Rows are points. The ring and each string are closed loops that go straight from each point to the next, and from the last back to the first. Before rounding, they use only three directions, however many columns there are. How many times does the string pass through the ring? Passing back the other way cancels.

Ring (9 x 3):
[[  4  -3 -11]
 [-19  -4 -14]
 [-43 -10  -4]
 [-51 -10  15]
 [-41  -2  36]
 [-14   1  47]
 [  1  -4  43]
 [ 16 -13  22]
 [ 18 -12   4]]
String (20 x 3):
[[-30 -19  23]
 [-35 -22  41]
 [-21   0  62]
 [ -1  23  68]
 [ -3  12  40]
 [-17 -16  18]
 [-17 -25  32]
 [-11  -2  59]
 [-13  21  70]
 [-14  29  53]
 [-21  11  34]
 [-39  25  48]
 [-67  -5  36]
 [-61 -28  17]
 [-37 -27  11]
 [-30   4  19]
 [-48  12  24]
 [-65  -5  26]
 [-66 -28  26]
 [-43 -25  24]]
Times through: 0

Ring (7 x 4):
[[ 51   9 -24 -12]
 [ 26  22  -3   9]
 [ -3  19  21 -10]
 [-13  -1  21 -43]
 [ -1 -21  -4 -46]
 [ 20 -25 -23 -43]
 [ 49 -12 -34 -36]]
String (16 x 4):
[[ 12   1 -15  18]
 [ 24  21  10 -29]
 [ 12  36  37 -42]
 [-16  24  31  -1]
 [-20   7  15   8]
 [  5  -1  -2 -13]
 [  4  -3  18 -74]
 [ -9 -21  15 -87]
 [ -6 -36 -13 -49]
 [  4 -27 -32   9]
 [ 15  -7 -16  -4]
 [ 44  -9 -16 -68]
 [ 43  -4 -20 -44]
 [ 85   7 -23 -89]
 [ 78  18 -29 -29]
 [ 35  15 -28  45]]
Times through: 3

Ring (9 x 8):
[[  1   1 -23 -44 -22   6  29 -33]
 [ 24  33  -6 -16  -1   9  39 -47]
 [ 31  51  14  12   5   4  44 -43]
 [ 27  48  21  39  12  -9  37 -21]
 [ 15  21   0  39  17 -20  19   1]
 [ -7 -19 -29  17   7 -27   0  22]
 [-22 -33 -30  -4 -15 -25   0  25]
 [-29 -31 -20 -25 -40 -16  11  13]
 [-18 -17 -20 -43 -40  -2  23 -13]]
String (21 x 8):
[[ 18 -24 -72  17  58 -28 -18  14]
 [ 19  14 -13  50  35 -27   9  11]
 [ 11  47  47  64  -5 -21  38   3]
 [ 10  53  58  67 -13 -20  44   1]
 [ 17  40  30  71  15 -26  28   9]
 [ 18  -3 -39  35  44 -27  -3  12]
 [ 11 -21 -61   3  37 -21  -8   6]
 [  3 -30 -60   7  32 -27 -13  18]
 [ -6 -59 -91  -6  39 -33 -32  33]
 [ -4 -34 -60 -14  14 -20  -8  11]
 [ -3  -6 -20  -6  -8 -12  15  -3]
 [-28   1  31   8 -56 -17  32  13]
 [-44 -28   8 -11 -63 -21  18  26]
 [-44 -61 -43 -36 -42 -23  -5  31]
 [-23 -59 -70 -39  -7 -20 -13  19]
 [-36 -59 -51 -30 -26 -24  -9  30]
 [-47 -46 -12  -7 -50 -30   3  42]
 [-28  -9  17  14 -43 -23  21  24]
 [-25 -37 -28  15  -9 -35  -6  41]
 [ -7 -48 -69  16  34 -38 -26  40]
 [ 11 -36 -81   3  50 -27 -22  16]]
Times through: 1

Ring (9 x 11):
[[ 19  56  -6  26  57 -34  17 -34 -11  -2   4]
 [ 14  58 -40  20  80 -31   2  -8  20 -12   5]
 [  1  45 -57   7  79 -24 -17  19  40 -17   1]
 [-21   8 -61 -13  47 -11 -37  45  49 -13  -8]
 [-34 -36 -50 -23  -6   0 -40  37  29   6 -19]
 [-32 -55 -27 -18 -43   1 -27   7  -4  25 -24]
 [-22 -46   3  -8 -53  -5  -8 -21 -31  32 -22]
 [-11 -22  24   2 -40 -13   6 -37 -44  28 -17]
 [ 11  32  25  20  15 -28  22 -46 -38  11  -3]]
String (26 x 11):
[[  -7   26   18    0   19  -21   -2   -3  -11   -3   -6]
 [  -1   57   51    2   36  -29    7   -3  -19  -15    0]
 [  36   76    0   42   70  -43   36  -62  -26    1    9]
 [  29   90    4   32   88  -42   24  -33   -7  -16   11]
 [   3   58    6    7   60  -29    0    4    6  -18    2]
 [   1   20  -32    9   36  -21   -4  -10    6    3   -5]
 [  19   41  -78   27   78  -29    0  -19   27   -1    3]
 [  11   65  -74   16  108  -30  -13   17   52  -24    7]
 [ -10   51  -30   -7   77  -22  -25   43   44  -30    1]
 [ -15   26  -20   -9   43  -17  -22   29   25  -15   -6]
 [  -4   -3  -78    7   36  -14  -18    0   28    9   -8]
 [ -10    0  -42    0   22  -14  -17    5   15    5  -10]
 [ -31    7  -15  -25   25   -9  -37   53   32  -17  -11]
 [ -46  -27  -50  -38    9    3  -58   74   52  -11  -19]
 [ -35  -71 -103  -19  -20    7  -48   27   40   24  -25]
 [ -15  -39  -66   -1   -9   -6  -20   -7   10   25  -17]
 [ -28  -16   -7  -18   -9   -7  -25   22    5    4  -16]
 [ -39  -21   23  -31  -26   -3  -30   36   -2    0  -19]
 [ -32  -96  -37  -13  -86    8  -21  -23  -25   52  -32]
 [ -22  -93  -33   -2  -90    4   -7  -48  -41   61  -31]
 [ -26  -50   26  -12  -69   -4   -6  -23  -44   34  -24]
 [ -26    2   55  -19  -22  -12  -10   10  -26    1  -14]
 [  -8   -2  -12    2    3  -16   -5  -13  -10   12  -11]
 [  10  -22    9   24  -42  -19   28  -81  -64   46  -14]
 [  14    1   17   27  -21  -24   31  -77  -60   36   -9]
 [   9    9   -9   21    6  -23   15  -48  -29   22   -7]]
Times through: 0
String (20 x 11):
[[-13 -32 -44   0 -15  -8 -13 -14  -3  25 -17]
 [-14 -15 -31  -3   0 -11 -15  -2   2  13 -14]
 [-21   3  -1 -13   8 -12 -19  18   5  -2 -12]
 [-21 -35 -49  -9 -11  -5 -24   6  11  18 -18]
 [-25 -76 -91  -7 -36   4 -31  -5  14  39 -25]
 [-34 -85 -71 -16 -54   8 -34   2   7  39 -29]
 [-20 -50 -47  -4 -32  -3 -18 -13  -5  31 -21]
 [-16 -10 -10  -6  -5 -12 -13  -1  -5  11 -13]
 [-21 -10  17 -11 -17 -11 -11   1 -16   9 -15]
 [ -8 -13 -10   4 -12 -14  -1 -24 -19  21 -13]
 [  6 -23  -5  21 -34 -17  20 -70 -51  42 -14]
 [ 17  -4  25  30 -32 -25  37 -90 -72  43 -10]
 [  2  31  66   9  -5 -27  21 -38 -52   8  -6]
 [ -5  28  42   1   7 -23   6 -14 -28   0  -6]
 [ -3  10   1   6   8 -20   2 -20 -17  10  -8]
 [  5  -2  -4  17  -8 -20  14 -49 -34  26 -10]
 [  9 -29   1  25 -45 -18  27 -83 -63  50 -15]
 [-11 -50  39   4 -82  -9  16 -63 -73  49 -23]
 [-27 -20  37 -18 -37  -8 -12   2 -27  12 -18]
 [-25 -16  11 -16 -19  -8 -17  10 -10   8 -16]]
Times through: 2

Ring (8 x 12):
[[  2 -10 -37 -11 -13  -3  -8  39 -25   1 -20  35]
 [ 29   7 -49 -51 -23 -47 -24  27  -1 -11 -16  15]
 [ 52  22 -27 -60 -29 -23 -40  -8  20  -7   7  -3]
 [ 50  19 -15 -46 -29   5 -41 -19  26   3  18  -9]
 [ 29   3  -4  -9 -24  45 -29 -14  21  19  23  -7]
 [  5 -12   5  26 -15  82 -15  -3  -1  29  20  10]
 [-14 -19  10  47  -5 103  -4  11 -32  29   8  38]
 [-11 -16 -16  20  -7  49  -3  31 -38  13 -12  45]]
String (25 x 12):
[[  30    2  -81  -72  -31 -105  -21   48   18  -16  -26   -4]
 [  44   19  -51  -73  -25  -64  -33   20   -1  -22  -18   17]
 [  42   21  -16  -47  -19    2  -35   -4  -11  -10   -2   27]
 [  20   -1  -28  -21  -21    3  -20   15    1    6   -1   11]
 [  29    0  -64  -55  -30  -70  -23   34   23   -5  -13   -9]
 [  61   24  -52  -87  -36  -76  -43    4   36  -16   -1  -17]
 [  68   37    4  -59  -27   21  -53  -42   19   -5   25    0]
 [  53   27   14  -32  -23   54  -45  -40   12    6   28    5]
 [  25    3  -15  -16  -21   25  -25    0    6   10   10    6]
 [  19  -10  -49  -25  -30  -28  -18   24   34   13    3  -22]
 [  14  -12  -33   -8  -26    5  -17   17   26   19    9  -14]
 [  12   -9  -30   -9  -22    9  -16   19    9   14    2    2]
 [   0  -22  -35    9  -23   15   -8   27   20   26    6  -11]
 [   4  -17  -37   -1  -23    4  -10   28   14   19    1   -3]
 [   6  -16  -41   -6  -23   -4  -11   30   14   16   -1   -4]
 [   3  -16   -2   27  -19   73  -13    0   13   34   22   -4]
 [  17   -4   20   25  -18  102  -24  -25   12   34   35   -1]
 [  28   10   24    6  -15   95  -31  -30   -5   19   28   18]
 [  20   -2  -23  -15  -22   14  -21    9    8   11    5    5]
 [  29   -2  -50  -40  -32  -41  -24   20   35    6    2  -20]
 [  35    5  -43  -45  -30  -35  -28   13   28    2    2  -13]
 [  26    4  -21  -23  -21   12  -25    5    4    6    4    9]
 [  41    7  -74  -76  -35  -98  -29   32   35  -12  -13  -19]
 [  59   26  -58  -94  -32  -88  -41   12   20  -25  -12   -1]
 [  38    8  -76  -78  -31 -102  -26   39   20  -18  -23   -4]]
Times through: 3
